Every row gives one point. The points of each table are mixes of a few directions, plus a little noise. Count the directions of each table, and those that both share. Where both have some left over, give the other angles between the two spaces (their principal angles), to ten degrees, smallest first.

First:
array([[ 36,  23, -19],
       [ 18,  27, -35],
       [-19, -15,  15],
       [-40,  -2, -15],
       [ 36,   0,  17],
       [-30, -11,   5],
       [ -2, -21,  34]])
Second:
array([[  3, -31,  -1],
       [  5, -45,  -2],
       [ -1,  15,   1],
       [ -7,  60,   3],
       [ -5,  49,   2],
       [  1,  -2,   0],
       [  5, -45,  -2]])
Directions: first 2, second 1, shared 0; angles 60

First:
array([[ 11,   1,   1,  -7,   3,   1,   0,   3],
       [ 33,   4,   3, -21,   8,   2,   0,   9],
       [-60,  -7,  -5,  37, -15,  -4,   0, -16],
       [-27,  -3,  -2,  17,  -7,  -2,   0,  -7],
       [ 30,   4,   2, -18,   8,   2,   0,   8],
       [  7,   1,   0,  -4,   2,   0,   0,   2],
       [-23,  -2,  -2,  14,  -6,  -2,   0,  -6],
       [ 20,   2,   2, -12,   5,   1,   0,   5],
       [  9,   1,   1,  -5,   2,   1,   0,   2]])
Second:
array([[-10,   1, -20,  -9, -23,   0, -12,   4],
       [ -6, -16, -21,  -7,  30,  -7,   5,   0],
       [  7,  14,  15,  -3,  -8,  -8,  -1, -19],
       [  6,   0,   8,   1,  24,  -7,   7, -10],
       [  5, -32,   3,   7,  -9,  11,  21,  20],
       [-18,  14,  11,   2,  12,   4, -14,  15],
       [  4,  16,   3,  -4,  -1,  -8,  -6, -18],
       [ 11,   3,   0,  13, -25,  14,   0,   7]])
Directions: first 1, second 5, shared 0; angles 70

First:
array([[ 17,  17, -15,  -4,  17, -11,  22, -13,  18,  21, -11,  18],
       [ 25,   4,  -1,  -9,  47,  15,   7, -20,  53,  -7, -20,  40],
       [-19,  -9,   8,   7, -34,  -3, -13,  19, -41,  -3,  11, -30],
       [  1,  27, -34,  -3,   1, -36,  39, -21,  14,  42,  17,   3],
       [  3,  -6,  14,   2, -10,  13, -15,  16, -25, -11, -17,  -6],
       [-19, -11,   2,   1,  -4,  -1,  -7,  -4,  10, -11,  27, -10],
       [ -3,  -6,  12,   4, -18,   7, -14,  18, -31,  -8,  -9, -13],
       [ 14,   6,   3,  -1,   2,   5,   0,   7, -12,   4, -23,   6],
       [-19, -21,  12,   2,   0,  11, -19,  -1,  14, -27,  24,  -7]])
Second:
array([[  7,  14,  21,  -6,  16,  28,  -7,   8,  16,  60,  -7,   3],
       [ -6, -14, -26,  -7, -11,  -5,  -3,   2, -10, -21,  -9, -15],
       [ 13,  -7,  10, -21,  33,  -3, -11,  -8,  -6,  11,  30, -11],
       [-16,   7,   8,  32, -39,  -5,  22,   2,   4, -13, -26,  37],
       [  1,  -9,  37,  -6,  10,   0,   8, -10,  -1,  35,  13,  44],
       [-17, -13, -30, -15,  -3,  -9,  -5,   2, -11, -21, -13,  -7],
       [ 21,  -4, -21,   3, -10,   6,  -9,   3,  -1, -19,   4, -48],
       [ -3,  25,   3,  20,   4, -11,   6,   0,   7, -31,   8,  -3]])
Directions: first 3, second 5, shared 0; angles 60, 60, 90
